Every row gives one point. The window is the flat piece filled in between its corners: a triangle in 3 columns, a solid with four corners in 4, and so on. A path goes straight from each point to the next, and from the last back to the first. After which points does the path pass through the window?

Window:
[[ 2.8  0.0  0.2]
 [ 1.9 -6.2  1.5]
 [-0.5  6.8  3.3]]
Path:
(1): [ 0.2 -3.5  0.9]
(2): [ 4.9 -4.3  4.2]
(3): [ 3.3 -0.4  2.5]
(4): [ 1.3  1.4 -1.9]
(5): [-2.0  4.9  2.5]
(6): [0.9 6.7 5.6]
(7): [1.6 4.2 3.9]
(8): [-3.9  3.3  0.1]
(9): [ 0.1 -3.2  0.7]
(10): [ 4.9 -3.0  4.2]
(11): [1.4 4.5 5.7]
(12): [-3.4  2.3 -1.3]
(13): [ 0.0 -2.1 -1.3]
(14): [ 5.6 -2.3  1.0]
(15): [3.8 4.1 3.1]
(16): [-0.7  3.0 -0.2]
Through the window after points: 1, 3, 7, 9

Window, 4 rows:
[[ 3.1 -2.5 -1.1  2.2]
 [-5.0 -4.8 -2.7 -3.0]
 [-0.5  7.7  1.6 -3.4]
 [ 1.4  2.0 -3.1 -0.9]]
Path:
(1): [-3.1  6.0 -2.0  1.4]
(2): [-4.3  4.5 -4.3  0.3]
(3): [ 1.5  1.0  0.1 -5.7]
(4): [ 3.5 -2.0 -0.4  0.3]
(5): [-1.6 -1.4 -3.2  4.5]
(6): [-4.3  0.6  0.0  3.2]
(7): [ 6.9 -1.5 -3.6 -2.8]
(8): [ 3.1  4.7 -0.1 -2.1]
Through the window after points: 4, 6

Window, 8 rows:
[[ 2.1  6.7  3.7  2.3  2.8 -1.9  1.6  0.5]
 [-1.0 -2.9  3.7 -5.9 -1.2  3.5 -3.8  1.5]
 [-0.7 -5.2 -8.4  6.6 -0.8 -2.4  0.2  0.7]
 [ 3.8 -3.1 -1.0 -4.9 -0.4 -0.5 -5.0  0.6]
 [ 4.0 -6.8  3.3  2.4 -0.8  3.2  3.7 -3.4]
 [ 3.0 -2.1  2.2 -4.3 10.1  1.5  1.8 -3.8]
 [ 5.3  3.7 -0.1  0.8  2.2  1.4  3.8  1.8]
 [-4.9  0.6 -0.2 -5.7  2.6 -5.9  0.9  0.2]]
Path:
(1): [ 3.3  1.1  2.7  1.4  3.5 -1.9  1.3  3.8]
(2): [ 2.5 -2.7  3.3  2.8  2.0 -1.9  0.6  5.3]
(3): [-2.5  4.6 -0.2 -4.5  2.0  0.5  2.0 -4.8]
(4): [ 3.5 -0.1 -1.6 -3.3 -0.5  0.6 -1.4 -1.6]
(5): [ 1.9 -3.7  3.6 -1.7  2.9 -2.9 -5.0  4.5]
(6): [ 2.8 -4.2  3.6 -2.5  6.3 -2.3  1.0  1.5]
(7): [ 1.1  1.8  2.1 -5.5  3.0  4.2  0.5 -4.6]
(8): [ 1.5  3.1  0.9  0.1  0.5  0.0  0.1 -2.6]
Through the window after points: 4, 8

Window:
[[ -6.0  -1.3   3.0  -0.8  -2.3   0.9   5.3   1.3  -1.2]
 [  1.6  -4.6   0.3   1.1   0.8  -5.9  -1.8  -0.8   0.1]
 [ -2.7  -1.1   1.5   2.7  -5.9   4.2   1.6   5.7  -3.4]
 [  8.0   2.8  -6.1  -9.4   4.7   0.2   6.2  -3.3   1.3]
 [ -2.9  -3.3   1.2 -10.1  -2.4   4.8   3.7   1.9  -3.9]
 [  8.3   1.3  -0.3  -4.3   9.0  -0.7   3.6  -1.4  -1.2]
 [  2.2   4.2   3.1  -1.2  -0.9  -2.2  -0.6   0.7  -1.2]
 [  0.8  -1.1  -2.6   1.7   6.9  -3.8  -5.6  -6.0   0.4]
 [ -2.3   2.8  -0.2   0.7  -0.5  -2.9   1.0   7.5  -3.7]]
Path:
(1): [-0.9  0.3  1.2 -1.6 -1.9 -1.0  2.0 -0.7 -3.9]
(2): [-2.3  0.6 -0.3 -0.5 -1.6  1.0 -0.8  5.2  4.9]
(3): [ 1.0  1.5  2.2 -3.5  2.4 -0.9  2.6  7.7  1.6]
(4): [ 0.9 -0.4 -0.4 -2.1 -2.8  0.0  3.8 -1.8 -6.0]
(5): [ 1.8 -1.1 -0.7 -0.5  0.3 -0.9  1.2 -0.6 -4.2]
(6): [ 1.6  0.0  0.2 -2.7  2.2 -0.5 -0.8  1.0  0.6]
(7): [-4.5 -0.4  0.8 -3.9  1.8  2.6 -1.0  5.1  4.5]
(8): [-1.9  0.8  1.0  0.4 -1.5 -2.1  4.0  2.4 -4.3]
Through the window after points: 7

Window:
[[  2.2   2.4  -3.4  -1.5  -4.1  -0.4  -3.5   2.6  -4.7  -3.1  -4.3  -2.5]
 [ -1.2   0.5  -1.5  -1.5  -2.0   1.0   5.7   5.8  -4.4   0.6  -2.0  -0.5]
 [ -0.5  -0.2  -4.0  -0.2  -1.6   4.0   2.3  -2.9  -6.6  -2.1  -6.3   2.5]
 [  1.7  -4.1   7.6   1.3  11.1  -6.7   1.3  -3.2   2.9  -2.9   8.4  -5.7]
 [  0.0  -4.4  -1.5  -2.9  -1.9   3.7   0.1   2.5   1.6  -4.7  -2.1   0.4]
 [  2.6  -0.4   1.1  -0.8  -3.5   1.0   0.1   1.4  -0.8   3.2  -7.7   2.4]
 [ -2.5   3.4  -1.4  -2.1  -5.9  -3.5   5.7  -3.0   2.3  -1.7  -1.1   1.9]
 [  4.7  -3.9   2.4   6.9   2.7  -2.3   2.0  -1.5   2.3  -1.4   8.7  -3.1]
 [  2.0  -6.7   4.9  -0.6   3.7  -7.0  -0.2  -2.5  -0.9  -0.4  11.8   0.7]
 [ -1.8   3.9   5.5   1.4  -3.0  -0.3   2.5   0.8  -1.3  -4.9   0.8   5.0]
 [  2.3  -5.3   2.7   4.2   5.0 -10.1   3.3   0.4   1.5  -5.3   4.7   1.9]
 [ -5.9  -0.5  -2.6   2.4  -1.3   0.4  -2.3   1.9  -1.1   0.9  -2.8   0.9]]
Path:
(1): [-3.3 -2.8  4.5  1.6 -5.3 -2.2  2.9 -1.8 -2.6 -1.2 -5.6 -1.6]
(2): [ 0.3  2.3 -1.7  1.0 -1.0  0.9  1.8  1.7 -0.2 -1.7 -1.8  2.3]
(3): [ 2.9  4.8 -4.6 -1.4  3.9 -1.2 -1.9 -1.0 -0.7  0.0  4.0  0.0]
(4): [-0.5 -6.2  6.3  1.4 -0.9 -3.9  0.7  1.1 -1.7 -4.4 -1.1 -3.8]
(5): [-1.1 -1.4  3.2 -1.1 -4.9 -5.5  3.7 -1.8 -3.4 -3.2 -0.4 -3.4]
(6): [ 1.1  1.3 -2.0  1.0  6.2  0.3  1.8  0.8  5.1 -0.3  3.4  3.3]
(7): [ 2.6  4.3  1.0 -0.4  4.3 -1.5  0.7  0.9  0.2 -2.4  5.2  2.7]
(8): [-2.3 -4.5  6.5  1.9 -1.7 -3.1  2.3 -1.5 -0.5 -3.5  0.9 -0.6]
(9): [-0.6 -5.4  5.1  1.1  0.1 -3.8  0.9 -1.5 -1.7 -2.7  2.0 -4.2]
(10): [ 2.3 -1.0  1.2  0.3  7.1 -2.6  1.6 -0.8  2.0 -2.0  5.3  0.5]
(11): [ 1.2  0.7 -0.1  0.1  0.6 -1.7  1.4 -0.3  3.0 -1.3  1.8  2.3]
(12): [-1.7 -1.3  0.6  0.3 -3.4 -3.7  3.8 -2.0 -1.9 -1.9  0.9 -0.6]
Through the window after points: 3, 5, 7, 9, 11

Window, 14 rows:
[[-2.1  0.6 -1.8  5.6 -0.8  0.1  2.7 -0.9 -0.5  1.1  1.4 -2.5  2.9  1.0]
 [-6.1 -0.2 -3.8 -7.5 -4.3 -6.9 -1.4  3.5 -3.8  1.4 -3.5  6.5  1.1  4.0]
 [-3.6  2.1 -0.5 -1.8 -5.0 -0.5  4.3 -0.8 -2.1 -0.8  6.4 -7.5 -0.4 -7.6]
 [-5.4  4.1 -0.5  0.3 -0.3  4.2  7.0  1.2  2.8  0.4  1.4 -4.9  6.8 -6.0]
 [-5.6 -0.4  3.2 -2.5 -0.5 -3.8  1.5 -2.0  1.4 -5.7  6.6  5.7 -5.3 -8.2]
 [ 0.8 -1.0  3.4  1.0  2.0  7.0  2.2 -6.6 -0.8 -3.0  4.1  0.1 -3.3  3.2]
 [-0.6  4.5  3.8  0.7 -3.2  1.6 -2.0 -1.6 -8.7  1.6 -2.6 -0.6 -0.1 -5.8]
 [-0.5  1.1 -8.3 -0.5  7.5 -0.3  4.1 -0.3  3.2  1.7  4.3 -5.1  5.2  0.4]
 [ 3.5 -3.4  3.5  2.3  3.1  4.1 -7.2  2.7 -1.4 -4.7 -3.3  3.0 -3.8  0.9]
 [ 1.0  0.0  6.9 -1.3 -1.4  1.4  7.1  3.8  2.8  6.4  1.5  3.2  8.1  2.0]
 [ 2.4 -1.6  5.9  0.7 -1.2  5.4 -3.8 -6.7 -4.8 -6.6 -1.7 -0.7  9.1 -3.3]
 [ 1.8 -1.9 -2.2 -2.8 -2.0 -4.7  5.6  3.9 -2.8  1.9 -7.7 -0.4 -4.8 -7.1]
 [ 3.1  0.9 -1.3  0.4  0.6  2.4 -1.8  1.9 10.1  2.6 -3.3  1.7  4.7 -2.5]
 [-1.9 -0.9 -1.5 -2.3  2.5 -3.8 -3.0 -0.3 -0.9  2.4 -7.8 -4.6  2.4  1.6]]
Path:
(1): [-1.3  7.0  2.0  0.8 -0.8 -1.7  2.5 -1.9  1.0 -4.8  0.5 -2.8  1.9  0.0]
(2): [ 1.7  4.1  4.5  0.3  0.6 -0.9  4.8  2.0 -0.6 -3.5 -3.8 -1.1  2.5  0.1]
(3): [-3.1 -2.9 -1.5 -1.5 -1.2  0.7  0.7 -1.6 -3.6  1.6  2.6  0.0 -2.0 -4.0]
(4): [ 0.2 -4.7 -2.3 -0.4  0.5  2.7  0.2 -0.9  0.1  4.5  1.0  1.0  0.9 -2.8]
(5): [-0.2  6.1  2.3 -1.7  0.7 -5.2  3.4  0.8 -1.2 -5.7 -1.4 -2.5  1.6  0.5]
(6): [ 1.1  3.3 -2.1  1.4  3.1 -2.3  3.1 -0.4  1.1 -1.3 -0.4 -2.7  2.5 -0.2]
(7): [-3.9 -2.4 -4.0 -2.2  2.6  4.7  2.1  0.8  1.5  2.7  3.8 -2.6  4.7 -2.8]
(8): [-3.0 -5.4  0.0  0.4  2.0  1.6  0.7 -1.1 -0.4  5.3 -1.5 -2.2  0.6 -5.4]
(9): [ 0.7  5.3 -0.4  0.4 -1.3 -2.4 -0.1  1.0 -0.1 -2.7 -2.7 -1.3  3.9  4.0]
(10): [ 2.8  7.8  0.3 -0.3 -1.0 -4.0  2.4  4.9  4.0 -4.4 -3.9 -0.9  2.0 -0.6]
(11): [-5.3 -3.8 -1.5 -1.1 -0.2  5.3  1.5 -2.6  0.5  4.6  3.2 -1.6  4.1 -4.9]
(12): [-2.0 -1.9 -0.7 -1.2 -1.0  0.3  0.0 -1.3 -1.8  0.8  0.2 -1.4 -0.5 -5.5]
(13): [-0.7  3.1 -1.1 -0.3 -1.3 -0.2  1.0 -0.6 -1.8 -3.7 -0.8 -3.4 -0.8 -2.3]
(14): [-0.6  5.8  0.8 -0.5  0.5 -3.8  3.8 -0.2  3.6 -5.9 -1.3  2.0 -1.2 -2.3]
(15): [-1.0 -4.5  0.3 -1.2 -0.7  3.1 -1.8  0.2  0.9  4.7  0.7 -0.6  2.8 -4.1]
(16): [-2.0 -1.4  0.6  0.2 -0.9  2.3 -0.8 -0.6 -3.0  1.6  0.2  0.6  2.2 -1.9]
Through the window after points: 6, 8, 10, 14

Window:
[[ 8.0 -0.7  2.6 -0.1 -2.0 -1.9 -1.4  2.0 -2.3 -1.0 -2.1 -1.0  4.6 -2.6]
 [-2.3  5.3  0.7  1.2 -5.4 -6.1  0.2  2.6 -1.8 -2.0 -0.7  1.9 -2.3  3.0]
 [ 4.6 -0.2  0.2  0.7  6.7 -5.4 -3.4 -0.7  7.5  1.1  5.3 -3.9  0.8  0.2]
 [ 5.4 -1.1  2.3 -5.2  0.7  2.2  5.1  6.2  0.8  5.1  0.1 -1.4  8.4  0.9]
 [-6.5  0.5 -5.5  1.1  1.3  0.8 -4.0  5.2  2.4  6.5  1.2 -4.9  3.5 -2.3]
 [-5.5 -0.5 -1.8 -3.3  1.1  1.4 -0.6  4.2  3.9 -3.5 -5.1  3.1 -2.0 -1.1]
 [-0.3  0.5  0.1  4.9  0.8 -4.2  0.9 -9.4 -3.1  1.0 -2.1 -5.6  0.6 -2.6]
 [-3.1  0.5  7.5 -1.5 -2.4  1.9 -0.9  3.6  0.4 -4.5  5.8  1.4 -4.8  6.6]
 [ 0.1 -1.1 -1.2  4.2  1.1  2.2  2.3  1.2 -5.0 -3.2 -3.4  3.0  3.3  2.5]
 [-1.5 -1.4  2.9 -2.6  0.2 -3.5 -3.1 -5.3  4.4 -2.8  2.1  6.0 -0.1  6.9]
 [ 5.5  2.3  1.9 -4.9  0.3 -3.3 -2.8  4.5 -4.3  1.6 -5.1 -2.4 -4.9 -0.9]
 [ 5.0  2.5  6.3  3.5  1.1  0.4  1.4 -8.6  0.0  2.6 -2.6  1.7 -0.2 -0.2]
 [-1.7  9.5 -2.8  1.0  0.7 -6.6 -5.9  2.6  2.0 -1.5 -0.3 -7.6  5.0  1.5]
 [-6.7 -1.3  5.5  2.3  1.1 -4.8  0.8 -1.7  3.4  5.8 -2.8  1.5  6.6  3.0]]
Path:
(1): [ 4.9 -0.6  1.3  1.3 -2.9 -1.1  0.1  1.5  3.0  3.5 -2.0 -2.8 -0.9  5.3]
(2): [ 2.7 -0.1  1.5 -0.4  0.0 -2.6  0.0  1.0  1.5  0.0 -1.5 -1.6  0.5  2.9]
(3): [ 0.6  3.9  5.6 -2.9  1.3 -1.7 -0.7 -1.2 -1.7 -2.9  1.6  4.2  2.4 -0.4]
(4): [-1.3  2.1  4.2 -1.0  4.0 -0.5 -0.8 -1.9 -0.3  0.5  4.6  2.1  2.8 -0.9]
(5): [ 1.9 -2.6 -1.2  3.3 -2.0 -3.1 -0.6  3.8  3.3 -1.8 -4.2 -2.9 -1.4  6.4]
(6): [ 1.7 -1.3 -1.2  4.0 -3.1  0.7 -1.7  3.3  4.6  2.2 -0.9 -7.6  0.4  4.0]
(7): [-1.8  2.5  0.8 -0.3  1.4 -2.7 -0.8  0.8 -1.2  1.1 -0.9 -0.5  1.3 -1.6]
(8): [-2.8  1.8  0.9 -2.6  2.8 -3.8 -2.4  0.6  0.2 -1.1  2.0  0.7  3.6 -0.4]
(9): [-0.6 -0.9  0.8  4.1 -3.8 -1.6 -0.2  4.5  3.2  3.6 -4.4 -3.9 -0.3  6.4]
(10): [-1.7 -0.4 -0.8  2.9 -4.8 -0.6 -0.4  1.2  8.9  1.3 -4.2 -4.5  1.1  4.2]
(11): [ 0.4  3.6  3.2 -2.2  4.5 -3.8 -1.9  1.9 -3.7  0.0  1.9  2.9  3.4  0.0]
(12): [-3.0  3.5  3.4 -0.7  3.2 -4.0 -1.3 -2.1 -5.2 -3.8  2.3  3.3  5.2 -2.2]
Through the window after points: 4

Window, 14 rows:
[[ -0.5   2.8   0.9  -0.5  -0.7  -5.7   5.1  -4.3   0.1   0.8   4.9   1.5
   -1.1  -8.2]
 [ -1.4   0.4  -2.9   2.0   4.4   2.4   3.5   1.5   3.4  -0.7   5.0   6.0
    0.2  -4.3]
 [ -0.6  -2.2   1.3  -2.3   3.5  -4.8   2.9   3.9   4.2   0.7  -2.9   6.2
   -0.3  -5.0]
 [ -3.9   1.1  -0.5  -2.0   8.9  -2.7  -6.4  -6.9  -4.1   2.5  -5.6   2.3
    5.9   4.0]
 [  1.3  -1.8   3.9  -1.7   2.9   3.5   3.3  -0.6   1.2   0.7  -1.7   1.3
    0.5  -7.4]
 [ -1.2  -2.9  -1.2   4.7  -4.4   1.5   1.4  -0.1  -2.6  -0.9   1.1  -0.4
    5.0   6.3]
 [  1.4  -5.1  -2.8   2.6   1.5   0.5   0.6   0.8  -4.9  -4.4   2.0  -3.3
   -0.8   5.6]
 [  4.2   2.1   2.6   0.2   1.4  -0.9  -2.2   0.8   1.8   0.0  -1.6   6.6
   -2.4  -5.1]
 [  2.1  -0.1  -0.5   0.6  -0.9  -1.1   0.1  -0.9   1.0  -4.9   4.1  -5.6
    5.8   6.1]
 [ -3.4  -0.3  -0.8   2.0  -2.9  -0.1  -2.0  -1.6   1.8  -4.1  -1.7  -5.5
   -1.3   2.2]
 [ -3.0  -7.6  -0.7  -1.7   6.8  -1.3 -12.1  -6.5  -2.3   3.9  -1.6   1.7
    7.0   2.2]
 [ -2.9  -1.1  -1.4  -1.5  -4.1   2.4  -3.2   3.4  -6.0  -5.1   3.2  -5.9
    4.0   3.7]
 [  1.3   1.6   1.8   0.9   3.6  -0.9   2.3   4.3   3.2   6.4   1.2   1.8
   -2.9  -4.5]
 [  0.2  -2.9  -3.5  -3.3  -3.7   4.1   2.5   0.1  -0.6  -1.8   4.6  -0.9
   -0.4   7.6]]
Path:
(1): [-1.4 -2.5  9.5 -0.5  5.2 -0.6 -5.0  0.6  1.3 -4.2  3.9  7.1  1.4 -4.2]
(2): [ 0.2  0.7 -5.2  0.4 -2.8  1.3  3.6 -0.5  0.0  3.0 -2.5 -2.7  1.7  0.7]
(3): [ 1.1 -0.2 -6.1 -1.7  0.0  0.4 -0.1  2.2  0.2 -1.8  1.2 -2.1  1.4  1.4]
(4): [-0.5 -1.8  3.2  1.8  0.2 -0.3 -0.9 -2.4 -0.4 -2.3  0.7 -0.4  0.5  2.3]
(5): [-2.4  1.0  3.3  0.3  0.6  2.1  0.7 -1.1  0.1 -3.3  2.7  2.0  0.3  1.8]
(6): [ 1.6 -2.5 -4.4  1.2  1.0 -0.1  0.2 -1.5 -0.8  1.8  1.0 -1.1  2.2 -2.2]
(7): [ 1.9  1.9 -7.6  4.3  0.5  2.6 -2.4  1.6 -2.0 -2.8 -2.8 -4.3  0.1 -5.2]
(8): [-1.9 -1.5  3.6 -2.2  2.4 -4.3  2.3 -2.6  0.3  1.3  2.4  3.3  0.8  0.6]
(9): [-3.1  0.7  7.1 -2.2  1.4 -6.6 -0.6 -4.5  5.0 -1.1  8.5  1.6  3.1  3.2]
(10): [ 3.0 -2.7 -6.6  2.8 -1.4  5.6  1.5  4.6 -4.2 -1.1 -4.1 -1.7 -1.6 -4.3]
(11): [-1.5 -0.5 -9.8 -0.6  0.5 -1.6 -0.7 -2.1 -8.0  2.0 -2.7 -1.9  2.3 -4.9]
(12): [-0.7 -1.9  2.6 -0.4  1.4  1.8 -0.3 -0.1  2.1 -2.7  2.9  1.7  1.8  2.0]
Through the window after points: 3, 7

Window (14 x 14):
[[ -2.9  -0.1   1.6  -3.8  -0.7  -1.7  -0.2  -3.1  -1.5  -0.7   0.6  -6.7
   -2.6  -5.5]
 [  1.0  -1.7  -6.9  -3.8  -2.0  -0.9   6.3  -0.3   0.1  -2.8  -0.6  -5.5
    1.2   4.5]
 [ -2.4   4.6   3.0   1.5   2.7  -5.2   0.8  -2.8  -1.6   1.6  -4.4   1.5
   -1.3  -0.8]
 [-12.4   0.2   5.0  -1.6  -1.6   2.6  -1.9   0.2   2.1  -2.7  -4.1   0.8
    3.2   3.5]
 [  0.9   5.0  -3.2  -1.3  -6.8   5.4   0.0   1.6   7.7   2.5   4.0   3.2
    4.7   0.2]
 [ -3.2  -6.2  -0.9   2.2   1.9  -0.4   1.0   1.9   1.6  -5.0  -3.3  -0.3
   -7.0  -5.5]
 [ -2.5   2.6   0.0   1.5  -4.2   0.5  -2.9   0.4   0.3  -0.1  -0.4  -5.0
   -4.7  -1.2]
 [ -4.0  -2.2  -0.1   0.5  -2.5  -6.0   0.0  -0.6   3.8   0.6  -1.8  -5.2
   -1.6  -2.8]
 [  1.0  -5.1   2.4   5.4  -2.7  -0.6   0.9  -4.6  -1.3  -3.7  -5.5  -0.6
   -4.0  -5.8]
 [  6.8  -1.0   3.8   4.4  -7.4   1.0  -6.9   0.6  -9.5   0.3   3.7   2.5
    9.8  -1.7]
 [  0.4  -0.2   6.3   3.4   2.5  -0.1  -0.8   0.1  -3.2  -1.7  -4.0  -4.9
    2.3  -2.1]
 [ -1.2  -3.1   6.3  -1.3  -1.9  -0.6   4.4   1.8  -4.2  -1.3  -1.1  -4.2
   -1.2   2.0]
 [ -0.5  -2.1  -4.6   2.7   2.2   7.5   2.2  -2.8   4.3   8.0   3.8   0.8
    0.2   0.7]
 [  0.2  -0.9   0.9  -4.8   0.4  -4.5  -2.8  -2.4   0.9   2.7  -6.3  -3.3
   -1.6   0.0]]
Path:
(1): [ 1.7 -2.0  6.0  1.2  0.7  0.1 -2.5 -6.2  0.5 -3.1  0.2 -1.5 -5.3  2.2]
(2): [-1.4 -0.5 -0.4  1.2 -3.6 -0.4  0.9  0.4 -0.8  1.2 -2.6 -1.6  3.0 -2.9]
(3): [-2.6 -1.9  1.1 -0.2 -1.7 -1.3  1.5  0.2 -1.2  4.5 -4.4 -1.0  0.6 -5.1]
(4): [-0.9  1.8  2.4  1.8 -1.4 -1.0 -2.9 -1.8  2.6 -2.3  2.1 -1.8 -1.2  1.4]
(5): [ 1.1  2.0  3.9  1.5  2.5 -3.4 -2.7 -0.7 -0.2 -1.0  1.3  0.1 -4.1  1.8]
(6): [-5.5 -3.5 -1.7  0.1 -7.6  4.5  4.4  0.3 -0.1  0.9 -6.5 -2.2  7.4 -2.5]
(7): [-1.0 -2.3 -2.8 -0.3 -0.9  1.2  2.3  2.2 -1.1 -1.2 -3.1 -4.7 -1.5 -2.5]
(8): [-0.7  3.6  5.7  0.2 -2.8 -3.9 -3.5 -6.0  1.5  0.4  2.1 -1.5  1.6  3.7]
Through the window after points: 7
